Each row is a point. The points of each table are mixes of a few directions, plus a little noise. Count the directions of each table, and those that both share. Where both have some left over, give the other angles between the two spaces (their principal angles), to ten degrees, smallest first.
In the rows, zero is written as 128.

First (5 x 2):
[[125 131]
 [194  65]
 [121 135]
 [108 147]
 [ 92 162]]
Second:
[[143 114]
 [147 109]
 [153 104]
 [130 126]
 [168  89]
 [ 90 164]
 [ 62 192]]
Directions: first 1, second 1, shared 1

First, 5 rows:
[[149  87  83  99]
 [121 159  89 175]
 [129  97 212  66]
 [118 154 131 154]
 [123 143 125 145]]
Second (5 x 4):
[[143 112  98 179]
 [136 119 111 156]
 [156 186 186  91]
 [102  85  88 147]
 [103 139 157  67]]
Directions: first 2, second 2, shared 0; angles 40, 60

First:
[[153 128 153 156  81 156 182 102 115]
 [143 128 144 147  97 145 162 112 119]
 [106 128 105 101 172 102  79 152 140]
 [142 129 142 144 102 143 158 114 120]
 [120 128 119 118 144 119 110 136 132]
 [ 88 128  88  81 205  82  40 169 149]
 [146 128 145 148  95 147 165 110 119]]
Second:
[[141 124 123 161 151 132  80 109 153]
 [ 97 138 140  47  70 119 249 176  65]
 [107 135 136  74  90 122 208 159  86]
 [135 125 125 147 142 130 100 117 143]
 [130 128 127 133 132 129 120 125 132]
 [135 125 125 147 141 130 100 117 143]
 [142 123 123 164 154 132  75 107 156]
 [139 124 123 158 149 131  84 110 151]
 [126 129 129 121 123 127 138 132 122]]
Directions: first 1, second 1, shared 0; angles 70

First:
[[101 135 130 139 130 116 115 139 105 149 136 140 118 114]
 [183 142 111 105 118  73 185  96 185  88 104  96 151 198]
 [ 94 160 117 139 123  45 139 134 111 156 131 132 117 150]
 [177  96 136 110 131 211 130 115 160  87 119 117 146 118]
 [147 104 137 122 131 191 115 127 135 111 128 128 134 106]
 [183 141 112 105 119  78 182  97 184  88 104  97 151 195]
 [ 89  96 151 146 141 229  63 160  78 154 151 160 111  43]
 [ 50 151 129 158 131  78  96 157  67 190 150 158  99  99]]
Second, 10 rows:
[[156 154 155 130 124 123 113 122 144 120 116 104 106 179]
 [188 137 176  93 134 149 157 118  85 176 176 156 117 233]
 [169 130 150 118 125 145 144 135 113 139 159 151 124 199]
 [ 89 107 109 139 109 155  83 186 147  80 183 166 122  68]
 [103 129 155 109 142 133 108  94 112 163 125 115 111  91]
 [101 115  56  80 133  88 171 207 101 141 163 130 152  88]
 [161 147 156 199 111 137  99  85 186  71  65 108 119 172]
 [141  92 107 131 132 145 183 114  91 155 144 180 173 139]
 [ 76 120  70 131 131  88 133 138 144 116  84  93 148  36]
 [ 96 146 150 146 133 113  89  79 156 123  68  78 106  79]]
Directions: first 2, second 5, shared 0; angles 30, 60

First:
[[130 193 149 108 160 102 130 185 134 123 138  92  57 103 113 102 122 112
  125 123]
 [143  95  97 154 103 116 125  99 121 117 118 184 189 166 152 157 154 121
  106 135]
 [124  96  95 131 102 141 124  99 129 114 127 179 177 155 145 161 172 137
  114 116]
 [112 128 147 140 172 156 120 109 124 141 108  96 125 133  92 171 144 115
  132 128]
 [107 121 123 136 149 157  89 152 135 165 113  87  78  93 102 113 143 161
  141 124]
 [138  87 120 148 100 135 123  94 118 131 121 153 175 140 143 140 112 139
  130 133]
 [144  89 113 165 121 111 135 100 125 152 110 144 177 153 138 117 119 107
  121 170]
 [129 193 150  94 140 104 131 193 136 116 150  95  49  93 122  85 110 129
  132 113]
 [102 167 150  63 143 135 170 151 152 126 162  84  79 103 116  77 123 126
  149 123]
 [151 110 140 139  87 120 132 101 106 101 132 166 175 144 152 155  83 134
  127 114]]
Second (9 x 20):
[[116 105 110 148 151 145 119 106 132 143 108 132 153 149 114 157 174 116
  118 142]
 [157 187 179  77  69  87 152 190 118  89 180 116  63  73 162  55   7 161
  157  91]
 [114 100 103 152 156 148 116  98 133 146 103 136 159 155 112 164 186 112
  113 145]
 [126 123 122 132 132 131 127 122 128 131 123 128 133 132 125 134 139 125
  126 131]
 [152 177 169  85  80  94 149 178 121  95 170 117  73  83 155  70  31 156
  151 100]
 [123 119 121 136 138 135 123 119 129 135 120 131 138 137 123 139 148 123
  123 134]
 [115 100 104 151 157 148 118  99 132 147 103 134 159 154 112 163 184 112
  116 145]
 [119 113 114 142 144 138 122 113 131 138 116 132 145 141 118 146 158 119
  120 136]
 [128 129 128 128 126 126 127 129 130 128 129 128 126 128 128 127 128 129
  129 127]]
Directions: first 6, second 1, shared 1

First (8 x 32):
[[123  79  95 131 136 114 177 157 107 100 161 116 116 144  92 111 105 135
  100  77 154 162  94 130 123  96 138 174  98 154 120 167]
 [ 64  54 192  94 141 150 176 157 161  66 188 131 154  95 147 132 118 237
  129 177  88  99 131 249 120 133 113 147  64 131 171 122]
 [137 171 149 128 121 137  87 105 143 153  98 137 134 117 156 141 147 115
  150 165 110 104 154 119 133 153 121  92 155 108 131  97]
 [144 107  77 141 130 109 157 144  96 124 138 115 109 154  88 111 109  99
  103  64 165 171  96  90 125  96 141 165 121 152 107 166]
 [129 162 154 125 122 139  94 108 145 146 105 138 137 115 156 141 145 126
  148 169 107 103 153 130 131 152 119  96 148 109 135  99]
 [140 156 127 133 123 128 105 113 131 147 107 132 127 128 137 133 137 108
  137 136 126 122 138 107 131 138 127 111 148 120 124 115]
 [156 177 112 141 119 124  90 106 122 165  89 131 121 136 133 133 141  80
  138 126 134 128 139  77 134 138 132 104 166 118 113 116]
 [130 119 116 131 130 122 139 134 121 124 134 125 123 134 116 122 122 123
  121 112 137 139 119 122 127 119 131 140 123 135 124 139]]
Second (10 x 32):
[[111  94 133 121 134 129 155 144 129 104 153 125 130 125 121 123 118 156
  119 123 127 132 118 157 124 119 128 147 103 137 136 139]
 [178 229 113 149 111 126  47  80 126 199  53 138 121 136 149 142 158  43
  154 142 131 115 158  40 139 156 129  71 202 101 105  94]
 [148 168 122 136 121 127  96 109 127 156  99 132 125 131 136 134 140  95
  138 134 129 123 140  93 132 139 128 105 157 117 119 114]
 [162 197 118 142 116 127  73  95 126 177  77 135 123 133 143 138 149  70
  145 138 130 119 148  68 136 147 129  89 179 110 112 105]
 [ 85  41 141 110 143 130 198 170 130  66 193 120 134 121 110 116 102 201
  106 116 125 139 102 204 118 104 127 178  64 151 148 158]
 [142 157 124 134 123 127 105 114 127 148 107 131 126 130 134 132 137 104
  135 132 129 124 137 103 131 136 128 112 149 120 121 118]
 [121 114 130 125 130 128 139 135 128 118 138 127 129 127 125 126 124 139
  125 126 128 130 124 140 126 124 128 136 118 132 131 133]
 [137 145 126 132 125 128 114 120 128 140 115 130 127 129 132 130 133 113
  132 130 129 126 133 113 130 133 128 118 141 123 124 122]
 [102  75 136 117 137 129 170 153 129  90 167 123 132 124 117 121 112 173
  115 121 126 135 112 174 122 113 127 158  89 142 140 146]
 [ 94  60 138 114 140 129 182 160 130  80 178 122 133 123 114 118 108 185
  111 118 126 136 108 187 121 109 127 167  78 146 144 151]]
Directions: first 2, second 1, shared 1

First (9 x 32):
[[ 95  93 126 145 224 173 143  61 116  51 178 152 236 141 160 118  99 115
  117  34 154  59  23 169 170 212 116  51 138 200 249 140]
 [136 119 114 102 120 116 138 136 118 145  99 121 110 129 130 128 138 123
  150 135 129 130 170 131 111 119 128 163 125  99 109 104]
 [112 136 176 175  98 107  75 112 134 136 143 134  95 135 111 113 111 138
  129 145 122 113 138  83 142  99 155 131 171 146  86 160]
 [140 121  98  94 140 122 149 142 128 136 111 116 139 119 130 129 139 124
  141 138 128 132 148 152 117 137 124 147 100  99 130 109]
 [128 139 132 128 112  98 103 141 147 149 132 114 116 113 108 118 127 138
  137 174 115 128 154 122 132 114 147 147 116 104  85 141]
 [121 137 143 148 126 120 105 123 141 125 147 128 134 123 118 120 117 136
  124 144 122 118 114 120 142 127 140 117 131 136 119 149]
 [159 167 117 123  88 154 162 177 136 144 124 126  97 119 122 160 155 135
   81 151 115 216 109 120 107 103  97 107  96 124 125 127]
 [125 104 118 109 134 131 146 117 105 131  97 131 118 143 143 129 133 114
  150 101 141 115 157 132 112 128 124 156 146 118 135  99]
 [134 134 130 128 112 129 133 138 127 138 121 130 109 130 126 135 134 129
  123 133 127 147 137 120 119 115 123 133 131 124 116 125]]
Second, 10 rows:
[[124 106 163 141  75 159 154 104  80 143  66 166  38 178 161 150 144  99
  123  51 157 159 175  61  83  76 107 165 223 148 115  75]
 [142 123 147 158 116 119  83 141  96  91 182 108 112 154  97 123 111 172
  161 143 105 116 112 153 139 127 124 114 126 162 149 211]
 [122 147 125 120 117 121 137 134 160 162 104 133 126 102 133 128 137 112
  103 149 133 147 142 104 124 114 138 137 121 100  90  94]
 [150 120  98 100 137 121 136 153 111 117 134 106 137 131 118 131 133 144
  155 145 116 130 137 173 122 141 116 139  90 112 145 143]
 [ 97 150 137 140 147 128 129 102 186 151 120 148 166  88 142 117 124  98
   82 134 141 118 106  91 150 135 155 109 131 119 101  91]
 [147 114  86  78 144 130 166 146 114 131 103 114 141 124 138 135 144 123
  146 128 130 137 152 167 110 144 112 151  93  95 145  98]
 [148 118 110 121 147 118 111 149 105  89 176  99 152 138 104 123 118 164
  165 148 107 107 110 190 139 154 120 116  88 137 167 189]
 [112 149 124 131 151 117 119 121 177 137 144 128 176  89 125 115 121 122
  103 156 127 115 102 128 154 147 149 105 100 115 115 124]
 [140 140 126 124 104 115 122 151 133 144 123 118 104 122 115 131 135 137
  128 160 117 150 148 124 120 108 129 142 116 111 100 135]
 [ 98 112 165 166 139 152 121  78 117 108 130 160 132 150 149 124 113 109
  113  62 150 100  98  91 138 132 131 105 192 177 153 119]]
Directions: first 4, second 4, shared 3; angles 90
